Rows are points. The last column is the point's height on a tilted bowl or saddle (a function of degree 2), plus a little noise. Count its main directions that bend up, bend down and stay straight.

Points (11 x 3)
[[ 22  -5  33]
 [ 24 -16  32]
 [ -3  35  24]
 [-57 -18 -47]
 [ 37 -68  19]
 [-33 -42 -45]
 [-30 -41 -39]
 [-35  24  20]
 [ 22 -31  31]
 [-14  31  27]
 [ 20 -31  29]]
Directions: 0 up, 1 down, 1 straight

Points (16 x 4)
[[-52 -21  26 -49]
 [ 18 -26 -26 -18]
 [ 13   1  74 -36]
 [-32   3  28 -16]
 [ 13 -44  34 -39]
 [-37  12  16 -26]
 [  3 -22   8 -13]
 [ 20  56   0  12]
 [ 13 -21  77 -51]
 [ 20 -47  13 -41]
 [  2  46  55   6]
 [  8  21   5   1]
 [-16 -34 -27 -31]
 [ 27 -48 -24 -33]
 [ 47  31   6 -34]
 [-33  46 -41 -52]]
Directions: 0 up, 1 down, 2 straight

Points (22 x 5)
[[ 41 -21  -1   0  14]
 [ 26  14  29  18  18]
 [-39 -21  16  36  33]
 [ 32  30  11   0  20]
 [ -2 -29  29  16  20]
 [-26  -3 -64 -13  28]
 [ 73 -63   7  -7  52]
 [ 41 -56  42 -22  45]
 [-44  16  31  14  30]
 [ 28  -7  13  22  13]
 [ 30 -15 -16 -63  26]
 [  4  13 -13  35  15]
 [ 26 -54  30 -32  37]
 [ 13  22 -45  38  29]
 [-51 -47  17  37  58]
 [-36 -47 -40  -2  38]
 [ 56 -34   0  12  24]
 [-43 -37 -19 -47  37]
 [ 26  -7  86  -5  52]
 [ 60 -20  -3   1  22]
 [-18 -43  23   3  28]
 [ -9  31  30 -23  24]]
Directions: 4 up, 0 down, 0 straight

Points (44 x 7)
[[ 10   2  64   3  -9  33  20]
 [  4  35  41 -12  35  -6   8]
 [-47  37   3   3   6 -42  17]
 [ 72  43 -19   1 -41 -26 -50]
 [-23  20  21  26  20 -25  16]
 [ 41 -28  57   6  23  36  37]
 [  2  46 -46 -11 -10 -64  49]
 [-52  34  30  15  -5 -45  20]
 [ -8  17  12 -38  40  43  16]
 [  7  39 -25 -24 -14   5   7]
 [ -4 -49 -45  12  41 -22  14]
 [ 41   7  21 -37  36 -28  10]
 [ -5  14  11 -93  25  17  39]
 [-17   4   5   5  16  25  -4]
 [  2  22  28  32  72 -40  59]
 [-26  -4   1  19 -16 -14  -2]
 [ 50 -62  40  15  -2 -25  38]
 [ 51 -28  29  -7 -13 -34  -3]
 [ 22   8 -25 -30  20  48  23]
 [-32 -34 -17  -1  -3 -12 -17]
 [-77  11   2  42  43  28 -30]
 [ 77   1  10 -13 -64  12 -29]
 [ 25  68  10  10  29 -23  28]
 [-36  47 -12  32  13  23  21]
 [ 30  11 -18 -22 -36   1  -5]
 [ 32  -8  -7 -15  -3  28   7]
 [ 20  22  -6 -36  31 -11  13]
 [  2  37 -41 -33 -42  -6  13]
 [-22 -34  -8 -31   2 -16  -6]
 [ -4   4 -30  25   7 -33  12]
 [ 31 -29   7  -7  10 -18   8]
 [  9 -22  43  55  -1   2  41]
 [ 84   1  20 -11 -16 -30 -55]
 [ 36 -54  28  18 -14 -11  32]
 [  1   5 -13  17 -22 -54  19]
 [ -9 -14 -41  17   2 -71  42]
 [-10 -46 -17  96  21 -32  90]
 [-59  26 -59 -53   7 -60  33]
 [-14 -31 -14  -1 -58 -46  24]
 [ 36 -19 -44 -48 -82  -8  28]
 [  6 -31 -27  34  25 -18  18]
 [  0  45  52  25   9  81  81]
 [ -2  17 -48 -16 -57 -76  47]
 [ -6  21 -52  33  -2  15   7]]
Directions: 4 up, 1 down, 1 straight

Points (67 x 9)
[[ -10    5   10   24    6   33    7   41   -2]
 [ -18  -39  -10  -15  -27 -120    7   -8   83]
 [  19  -81    5   51   -3   -8   -4  -47   -5]
 [  -4   -7  -26   21   31    8   -8   55   11]
 [ -53    5    4  -50  -52   -4  -11  -32  -27]
 [ -53  -15    2   20   26    2    2   20  -39]
 [   4   38  -17   40  -60   30   26  -24   36]
 [  17   -7  -14   39   15   -9  -27   30   -9]
 [  20   -4  -25    0   -8  -13  -21  -55    7]
 [  28   -6   18  -36   22    4    3    0   -6]
 [  41   34   61   15   98    3   22  -21  -35]
 [  51   16   61   32   -2   10   43  -92    2]
 [ -86  -23  -58   21  -41   10  -85  -50 -120]
 [ -60    2  -21   94   33   -1   18   22  -71]
 [   8   21   17  -47  -41  -54   10   -3    7]
 [   9   56  -45   44   45  -21    8  -36   49]
 [ -32    9   25    5  -14   11   11  -32   -1]
 [ -10   11  -40  -35   53   29  -13   14   -9]
 [ -13   -3    8   13   26  -34    0   31   -1]
 [   6  -25  -31    5   -7    0   53  -61    4]
 [  10  -14   -1   24  -60  -33   11   66   27]
 [ -74   17   44   22   23   -5  -33   -9  -35]
 [   6   -7   57   -8   36   14   18   16   -9]
 [ -34    2   29    3  -57   -5   12  -36    8]
 [  -2  -42   -4   10  -17   -6  -20   47   13]
 [ -21  -26    4    3  -16   18  -25  -46   -1]
 [  48  -45  -60  -59  -16  -21  -34   -4   31]
 [ -14  -40   -5   -8   21   -2  -10   39    7]
 [  46   43   14    2   18  -21   19   -9   -4]
 [ -63   -5   32   40   55  -27   31  -34  -66]
 [ -28    9   18   33   36  -34   39    7  -29]
 [ -26  -15  -29   40   12   58    8   47   -7]
 [ -31   12   36  -10   37  -57   77   -5  -28]
 [ -53   15   14    9  -36   12   13  -16   -7]
 [   5   40  -36  -21    0   -9   61   35    4]
 [ -54   12   32  -19  -35  -10   15  -57   16]
 [  21   20   29  -17   19   18   31   30  -14]
 [  21    4   49  -11    7  -30  -15   18    7]
 [  44  -37  -17  -16  -25  -26   12    7    7]
 [ -27   -9   41   96   -1   16   36   41  -84]
 [  24    7    2  -20  -23   94  -38  -43   30]
 [ -42   -9   48    5   23   -7   19  -17  -19]
 [ -66  -27  -24  -63  -33  -43    6   28  -18]
 [ -17   -9   58  -63   15    2  -76   28   24]
 [ -15    7   21   35   40   44  -22   -9  -19]
 [  42  -22  -11    5  -17  -77  -34   -1   11]
 [   6   16  -84  -11   16  -26  -24   56   59]
 [  49  -33   29  -71   27   -9  -23  -27   33]
 [  13   -2   26   38   -2   30   29   -8  -30]
 [ -18   11  -11  -25  -48  -67   19  -20   29]
 [  23   10   31   54  -15  -60  -36  -31  -36]
 [ -11  -12    8  -54  -27  -33  -23  -48    7]
 [   6  -24    8   12   46   22   38   43  -40]
 [   9  -40   63   -4   49   22  -10   20   17]
 [ -62   32   24  -14    1  -10  -30   10  -12]
 [   4  -14  -14   47   55   -7  -11   14  -31]
 [  57    6    8    9  -17   13  -35  -31  -22]
 [  34   13   42   26  -34   24   19   39   -4]
 [ -40   56   22  -20   -7   24  -32  -13    3]
 [ -36  -33    2    3  -22   29  -27   10  -13]
 [  37   23  -10  -31   19  -71   -9    4   17]
 [  37  -31  -15   34   45  -36  -40   45    2]
 [  37   28  -10  -15    7  -55   -2  -24   10]
 [ -21  -17   -8  -26   22  -54   21    4   12]
 [  -3  -14   44   56   23  -42    0    4  -49]
 [  34  -50  -75   28   -6  -24  -27   -9   54]
 [  23  -11  -37   19  -25  -34  -11  -38   17]]
Directions: 4 up, 3 down, 1 straight

Points (60 x 9)
[[ 20  65  54 -32 -17  -4 -92  -7  97]
 [-59 -29  79 -11  34 -25  31 -26  49]
 [ 23 -23  -4 -31   2 -20 -31 -25  29]
 [ 35  24  -7   6 -40  -1  30   7   6]
 [-12 -21  21 -72  50   0   4  28  12]
 [ 14 -32  19 -14 -61  12   4 -18  24]
 [-33   0  85 -17 -17  12 -16 -39  47]
 [-58 -18   5   0  19 -25 -45   2  35]
 [-49  13 -53 -66  50 -40 -24   8  60]
 [  2 -12  27  65 -49 -46   5 -23 -10]
 [-68   5 -23   1 -43 -18  62  -6  21]
 [  4  54  -1  -9 -67 -26 -44  25  42]
 [ 31 -17  34  13 -43 -22   8 -12  13]
 [ 44   7  21 -62   2  -1 -35   9  33]
 [ 15 -44 -26  22  -5 -32  66 -25  19]
 [-21  49  30  38 -14   3  -5   2  -1]
 [ 13  55  -7 -26  26  27 -28  -5  29]
 [-84  22  54 -26  14   9  -3 -70  58]
 [-14  16  27 -19  52   6  41  -6  -5]
 [ 39  31   5 -34  -6   4 -10 -20   9]
 [-21  64  59  68 -34  16   6 -28  17]
 [-37  -7  45 -69 -27 -11  44 -10 -13]
 [-31  -9  -9 -14  -9  67 -26  46  11]
 [-43  24 -47  27  27   4  10   1  17]
 [ 15 -28 -17   9  35 -17  26   3  10]
 [ 48  -2  23   6  44 -36 -45  -7  46]
 [ 13  43   5 -27   4 -20  31 -43 -28]
 [-28 -28  36  29 -69  -6 -13  12   2]
 [ 10 -54   1  79  -2  16  53 -35  42]
 [-45 -21  21  13  55 -81   6  20  57]
 [ 39 -84  51 -61 -57 -22  14 -82  64]
 [ 41  86  -6  11  60  -5  -9 -19  41]
 [-38 -10  26 -63 -11 -29 -23  48  46]
 [-13 -46  -4   0 -41  46  53 -47  44]
 [  2  -1  35  20  12  23 -14  16   1]
 [-12  30  44 -13 -18  46  52  23  18]
 [ -3   5  13 -19  38  47  10 -41  22]
 [  7 -24   4 -25 -28 -31  22 -25  -3]
 [ 48  -4  -6  -1 -25  -7   0   2  12]
 [-16   9  64  22  21  -6   8 -49  21]
 [ 12   4  47  27   2 -21 -16 -20   9]
 [ 20  20 -22 -11  41 -28 -33 -36  27]
 [-17  -3  -5  28  24  17 -33  16  -5]
 [ 12  19   6  -1  45  28  35   0   0]
 [ -7 -47  18  -8   8  -7  -8  21  22]
 [  7  -5  18 -11   2  48  -5  37   4]
 [  0 -30  36 -36 -31 -25 -19 -41  28]
 [ 45 -16  10   7 -39 -67  34 -11  18]
 [-16 -35  -2 -72 -23 -59 -18 -72  24]
 [ 13  32 -14  42  13  30 -68 -10   6]
 [ 23  16 -21  18 -18 -20  51  47  16]
 [ 80 -23  18  15  42  13  14  21  33]
 [ -6 -30  52 -18  11 -22 -35 -30  44]
 [ 42 -28  16  22  28  -9  32  18  18]
 [ 37  17  29 -41  -4 -13 -77  -2  68]
 [ -2  34  36   9  26 -22 -50   3  27]
 [ 78  36  20   1  40  28 -20 -47  51]
 [-26 -39  11  15 -20  14   1  15   7]
 [-10  29  -6  25 -53  29  -6 -37  13]
 [ 53   1  -2  21   8  31  62   8  16]]
Directions: 6 up, 1 down, 1 straight

Points (66 x 9)
[[ -13 -121   19  -26  -22   18  -24  -11 -109]
 [  49  -43   -5  -33   15   31   -6  -10  -35]
 [  28   34   -4   60   89  -40    6    3  -66]
 [  -3  -35   10   19   -4  -23   46   -4  -14]
 [ -43   21   14   43   21  -36   32    9   -7]
 [ -39   -8   19  -38   69   24  -11   14  -12]
 [   3   47   -9   48   11    8  -29  -14  -41]
 [ -30    4  -83  -18   15   12   21  -56  -27]
 [ -26   66  -25   53   22   44   -7   -8  -33]
 [  32   -2  -23   12  -41  -17    9  -13   -8]
 [ -11  -19   60   -6  -21   38  -39   -8  -49]
 [ -16   30  -41    0  -12  -23  -35  -16  -34]
 [  21  -31  -12   32   24    9   26   -5  -21]
 [   1    9  -43   -7   51    7   -8   17  -18]
 [  -1    3  -76  -10  -29   19   -9  -43   16]
 [ -13   34    5    9   29   12   30   13    7]
 [   5  -57  -26  -23    2  -24   26  -11  -21]
 [  -8   29   35    0   10   26   -3   -8   -5]
 [  37   53   -6  -26   -9  -22  -27  -27  -30]
 [  52  -32  -35   11  -25  -12   12  -44   13]
 [  40   22  -10   55   -5  -49  -55   22  -63]
 [  66    7    0   86  -18   16    3   26  -58]
 [  16  -32   59    7   29  -23   57  -18   -1]
 [   5   17   79   17   15  -14  -38   42   43]
 [  30    9   22   49  -50   10   75  -18  -47]
 [  30   20   26  -11  -29   37   12  -16  -22]
 [  24   38  -37  -46   84  -44    6  -46  -97]
 [  54  -42  -29  -30   41  -19   19   33  -43]
 [  27  -13   13   -4  -47   26   47   -5  -23]
 [  21  -25    6  -43   -8  -16  -57  -35   -7]
 [  48  -21  -10   11    0  -19   39    1  -20]
 [   5  -41   18   29   30  -13   20  -50  -21]
 [ -25   22   23   76   18  -14  -36  -37  -42]
 [ -16  -22   42   45   35    3  -12  -15  -13]
 [ -43   10   13   45    8   -1   64   -9  -22]
 [   0  -34   -1   15  -38  -19    0   25  -15]
 [  59   33   30    7  -23    6  -93  -26  -46]
 [ -11  -14  -29   31  -20  -34   12    9  -25]
 [ -19  -16  -43   -4  -29  -35   40  -27  -23]
 [   7  -29  -26  -23  -23   -3  -26    7  -10]
 [  -2  -16  -12  -18  -77   15   -1   -6  -15]
 [ -42   23   13  -25   -3  -66   24    3  -19]
 [   6  -16   17  -10   16  -19  -12  -48    0]
 [ -37  -47    3   24   11   58   17    9  -26]
 [  35   45   16   10  -24    9   28  -34  -27]
 [ -37   13  -18   -5   32   11    8   17    4]
 [   4  -20  -23   11    1   -4   24   -2   -9]
 [  52   40   25   20    9  -49  -27  -18  -10]
 [   0   16    3  -15  -74   11   44  -13  -30]
 [   4  -93   38  -23  -19  -28   19   40  -48]
 [  55  -42    7   33   15   -2   47    0  -32]
 [   8  -26    2  -21    2  -27   11  -33   -2]
 [  13  -12  -19  -20    5   47   -1   -3   -9]
 [  -1   16   -1  -12   30  -18  -31  -83  -19]
 [ -46  -18  -17   42   10   36  -19    9  -17]
 [ -38    4   19   18  -12  -13   19   41   14]
 [  40  -13  -33    1   -7  -17   -7  -18   -6]
 [  36   27   -5   22   20    7   27  -22  -27]
 [ -46    6    4   21   -4  -41    7   12  -12]
 [  13  -15  -71  -48   15   39   -2    8    3]
 [  31  -64   51  -34   10  -17   28   -1  -26]
 [ -24  -27   11  -20   -1  -81   37  -18  -10]
 [ -30   -6   37   47  -88    5   -8  -33  -50]
 [  33   -9   18   28   22  -66   42   50  -13]
 [ -20   13   31  -38    1   -9    3  -21  -10]
 [ -18   72   -3   41   -1   15   21   30   -7]]
Directions: 2 up, 6 down, 0 straight

Points (64 x 9)
[[-22  14  32  20  18 -34 -36 -17 -10]
 [ 55  27  18  44   6 -31  -5 -27 -12]
 [-35 -26   5  -7 -34 -16 -25  20 -25]
 [-46 -62  55 -22  -9   0 -89 -10  -6]
 [ 72 -31 -53 -57 -19 -64   9 -15 -75]
 [ 22  -8 -36  -8  62 -45 -33 -32 -55]
 [ 41  13  24 -16  -6  32 -23  20   8]
 [-22   8  56   4 -28   2 -13 -24 -10]
 [ 66  25  32 -24  30   2 -21  -5  -5]
 [ -3  -8  21  11  63   6  -1 -70 -64]
 [-51  65  17  23 -24 -17   6  29 -17]
 [  5 -19  18 -29  60 -64  -4  27 -35]
 [ -9  19  20  45   1 -31  15 -15  -1]
 [-19  17 -47   2 -13 -35  19 -10 -19]
 [ -8  41  -3  48 -17 -14  28  22   4]
 [  1 -17   8  65 -22  16 -54  45 -49]
 [-23  25  13   8  57   9  27  11 -15]
 [-46  23 -41 -73  22  -3   1   9 -89]
 [ 39   9 -36 -63  30  -5  10  11 -58]
 [ 55  13  19  17  -3   0  22 -22   4]
 [ 29  -1  14  10  54 -57 -48 -36 -34]
 [  2   7 -25 -55 -36 103  17  50 -26]
 [-57 -25   4  31  21 -12  36   2 -14]
 [-21  12 -17  20  27 -48 -37   7 -23]
 [ 25 -12  68 -34 -11 -26   7  34  15]
 [-29 -16 -24  51 -21 -16  -6  23 -23]
 [-27  98 -32 -19 -20  -4 -37  36 -56]
 [ 37   8 -22  55  58 -32  22 -35 -51]
 [  1  23  28  21  15 -24 -54   8   3]
 [  0  20  41 -35 -12  -4  23 -38   1]
 [ -6 -32   4  -4 -44   2  24   5  -5]
 [-44  78   7 -27 -60 -29 -17 -57 -51]
 [ 19  -8   4 -13  42  32 -11  34 -13]
 [  9  48  63   6 -41  15   7  -4  26]
 [  6  53 -25  25  41  64  -1  11 -13]
 [  7  15 -30  34   7 -24 -26 -22 -11]
 [-39  -5 -53 -23   0 -11   4 -12 -36]
 [-17 -50 -90  64   6  27  18 -41  40]
 [ -4  38  19 -27  50 -45  27   5 -22]
 [  3 -11 -31  33  -2  37  73  -2  39]
 [-69  -1 -23  19 -44   5 -23  30 -66]
 [  9 -29  41  18 -71 -32 -23  -4 -24]
 [ 15  15 -21  44   8  13  32 -65   1]
 [ 10 -31  -5  37  53 -16  18  60 -39]
 [-55  36 -35  17  31  22 -24   2 -49]
 [-14  46   4  16   1 -32   2 -40 -10]
 [-44  -2  51   4  19   2 -24   8 -12]
 [ 30  61 -25  -1 -24  21 -29 -35   7]
 [ 16  30 -45 -59   1  35  47 -32 -16]
 [ 45  -7 -37   6  38  10  26 -73 -30]
 [-18   4   3  20  -4  30 -49  24 -16]
 [ 15 -18 -17   9  57 -37  28   3 -39]
 [ 36  22 -38  34  10 -26  14 -16 -12]
 [  6  18 -28 -13  -2  42  45  -4  16]
 [ 43  30   8  75  16  38 -22  50 -48]
 [-14 -64   5 -12 -43  28   8   4  -9]
 [-16  53  31  29  60  15 -13 -34 -40]
 [ -2  54 -59  16 -33   2 -26 -15 -18]
 [-12   1  27  40  24 -46  -3  23  -8]
 [-32  15  14  -7 -43  35  18  25 -14]
 [-49  30  10  71  -1  52 -48   2 -60]
 [-11 -28 -58   6 -25 -28  21 -20  -4]
 [-11  22  29 -55 -38  59 -34  30 -15]
 [-21 -37  61 -51  17 -38   4  58  -3]]
Directions: 2 up, 4 down, 2 straight

Points (63 x 9)
[[  31  -62   30  -53   -5  -22  -50  -44   40]
 [  39  -19   31   -4   12  -48   -7  -62   44]
 [ -12  -17    5  -25  -44  -47   36  -37   33]
 [ -74  -23   33   -8    5  -26   -1  -26   48]
 [  12   31   57  -34   45   23   -6    2   30]
 [ -30   63  -12   35    8   -2   33    4   -2]
 [  55   27   53  -13   10    5    5  -43   33]
 [ -17   27   33   46   55   49  -17  -18   31]
 [ -22   17   15   69  -41   55  -32  -24   39]
 [  11    4   30  -26  -11   -9    2  -39   23]
 [  42   21  -33    5    0   43    0   -3    3]
 [  39   32   60   -2  -24   25   24  -20   33]
 [  10   14  -36  -57  -56   -1  -28    2   20]
 [ -38   56  -16   54   75   48   17    0   20]
 [ -28   25   -8   11  -34    7  -46   -5    4]
 [   1    5   32   53   13   15   -9  -14   23]
 [  34  -47  -41  -26   25   25  -22   26   42]
 [  15  -27   12   22  -15  -14   -1  -23   18]
 [   4  -43  -26   25   18   -5   53   25   19]
 [ -10  -18   18  -15  -49   23  -31   87   25]
 [  40   -2  -36    2   90    5    0   47   59]
 [ -24   -3   18   40   11  -66   -1   13   26]
 [ -14   31   34   51  -23   36   17  -59   55]
 [  32    1    3   57  -76   10   56   19   37]
 [  26   24  -14  -23   33   55  -19  -76   28]
 [  -9  -22  -23  -30  -35  -11   -8   42   21]
 [ -35  -48   33  -30  -43   29   12   27   49]
 [  39  -11   42    1  -17    6    7   36   24]
 [   3   64   12   16  -15   21   24   -7    3]
 [ -32   27  -30   -9    1   -6   12   31   -3]
 [ -39  -25  -34  -31   17   13  -11   14   30]
 [  -9   27   -8   14   20   47  -29  -32   10]
 [  38  -17   12   19  -11  -19   31    1   13]
 [ -26    9   -3   37   17  -78   11    5   35]
 [  34  -42  -10  -14   31  -52   14  -23   46]
 [  22  -12  -88  -33   -4   73  -31   70   47]
 [   4   16  -41  -29  -13   18    8  -43   11]
 [  11    2    9   11   52   15   -8  -18   24]
 [   1  -21   23    9   36   16  -30  -15   19]
 [ -27   31   61   14  -14  -13   13    0   27]
 [  29   25    7   21   -6   17    4   79   18]
 [  69   -1   49   25  -46  -22  -58   14   35]
 [ -23  -50    5    7  -22   54   16   12   36]
 [   6    3  -27  -30  -18    7   35   23    5]
 [  33   -4  -41  -63   43   54   26   33   44]
 [-100   53  -26   -4  -16    3  -15   27   12]
 [  73    3   60   57  -58  -22  -15   41   69]
 [  32   51   38   -3   16  -21    6    9   23]
 [ -20   37   44   26  -15   -7    2   -8   23]
 [  -9   19  -56   17   28    6  -32    6   14]
 [  79    3   13   17   10  -19   31  -39   25]
 [  -8   -8   17   25  -35  -21  -13  -51   34]
 [   9  -15   25  -27  -19    4   25  -20   21]
 [   8  -61   47   37   59   28   24  -21   55]
 [  57  -50  -23   -3  -21   18  -32   31   24]
 [ -22    9  -97    9  -25  -55  -29    5   52]
 [ -53  -23   12  -18   -7  -63   10  -26   48]
 [   4   -5  -26    9  -54   42   10  -28   22]
 [  20  -27   26   -6  -11   17    2  -47   26]
 [  22  -12   14   49   35  -46   -3   63   33]
 [  -7  -51    4  -32  -44   17   -1  -12   35]
 [ -62  -26  -32   52    4   -8   22   40   23]
 [  42   50   33  -52   78   17   15  -48   50]]
Directions: 5 up, 1 down, 2 straight

Points (70 x 9)
[[  15  -34   56    2   44  -57   40  -48   39]
 [  27   19    4  -15   32  -22    6    9   20]
 [  37    0   -1   35   46   24   13  -47   22]
 [   7  -11  -13    2  -15  -63  -23   14   12]
 [  89   75   49  -27   37   35  -47   61  -11]
 [  10  -20   24   15   16   13  -12  -10    7]
 [ -31   14   13  -13  -50    0   65   36  -33]
 [ -39   21    9   18  -47  -38  -72   15  -71]
 [  28    5   -1  -33  -13   12    4    2   -5]
 [  16   79   38   -7  -30   78    5   21 -107]
 [ -69  -23  -34   -1  -41   38   -4   13   -2]
 [  10    8  -49    6   29  -13  -54    8  -24]
 [  23   21   26  -15   33   70  -37   -7  -14]
 [  16  -50    3  -39   -3  -34   22    8   20]
 [  32   -3  -20    9  -54   23  105  -23    8]
 [  14  -23  -52  -52  -19    6   12   -7   10]
 [  12  -47  -23    1    3   -7   26   46  -12]
 [ -28   -6   -2   41   17   -7   18   -5  -11]
 [ -14    8  -68  -28    3   29   23  -17  -47]
 [  44   -9    1    6  -34  -20   46   40  -18]
 [ -12  -95  -21   -1  -21    8  -69  -34  -40]
 [  43  -17   47  -54    1  -21    4   13   17]
 [ -44  -20    5  -10   22   -1  -52   60    0]
 [  45   -2   31   -5   55    8   -3  -10   27]
 [ -63  -46   -6  -37  -25   80  -13    9   29]
 [ -53   23   39  -21   14   49   46  -12  -69]
 [ -33   -9   25   13   28   42  -55   13   -8]
 [  17  -76   65  -88  -32   40  -15   31  -16]
 [ -20  -38   -2   -3   28   20  -67  -40  -44]
 [  10   24   14   29  -81   26  -27  -60   -9]
 [ -15   11  -11   24  -20   47   21  -17    0]
 [ -36    2  -31   13   42  -26  -22   35  -25]
 [  35   -3  -13   25   -7  -41   46    5   -5]
 [ -28  -22   16  -57   15   32   56   31  -35]
 [  18  -60  -66   -5  -70  -24  -18  -79   23]
 [  16  -20  -83  -42   38   41  -32   -9  -17]
 [  13    2  -47  -29   33   32  -12  -48  -48]
 [  45  -83  -31  -13   31   49   16   -7   -4]
 [ -18   13   51   25   20   -3  -29   20  -10]
 [ -45   17  -12  -70   -8  -21  -19    0   -8]
 [   8   24  -14  -32  -16  -19   43  -40   -4]
 [  45   70   28   50   23   31    8  -28   17]
 [  47  -45    9    3   -4   11   16   23    1]
 [  -5   41   -7  -43   15   27  -23   31  -15]
 [   1   36  -25  -14   19   28    3  -31  -44]
 [ -15   58  -18    0  -22  -10   23    4  -51]
 [  30    7    3   -5   13   -1    3   50    4]
 [ -19  -42   -3   -9   -5   -1    1   -4   -4]
 [   2   19  -16   37   -2   24   28   -6  -10]
 [ -50  -20  -24   -1   51    1   36   75  -32]
 [ -11  -62   23   58  -25   84    2   -8   85]
 [ -14  -39    3   18  -59    2  -30    7   -1]
 [  46   57   16  -12   10   -3   67  -46  -15]
 [ -49   11   -3   -2   -3   -4  -23   42  -33]
 [  27   -5   -6   10  -12   13   12   39   -8]
 [  15  -64  -14  -20   26   36  -50   -5    7]
 [  33   30    8    9   -3   28  -43   13  -25]
 [ -12   -4   28   -9   -4  -41    8   -7   10]
 [  -2   20   20   17   40   16  -46   11   10]
 [ -17  -54   -2   13   67  -18    9  -63  -35]
 [ -59   -3   35   -7    1   15   29  -14  -46]
 [   4   29   33  -74   22   25  -17  -14  -51]
 [  44    0  -33   35  -20  -40   -7   -5  -26]
 [  58   -3  -19   -4   -9   13  -67  -41  -47]
 [  22  -17   54  -34   30  -16   44    5  -12]
 [  -9   -7   31  -32  -23    7   -1  -27  -15]
 [ -12    4   37   20   37    2  -23   17    6]
 [  10   20   22   13   10    5  -11  -75    7]
 [  17   10  -36   49  -11  -36  -25  -38  -31]
 [  25   73  -16  -28   -5   27  -51  -10  -92]]
Directions: 3 up, 5 down, 0 straight
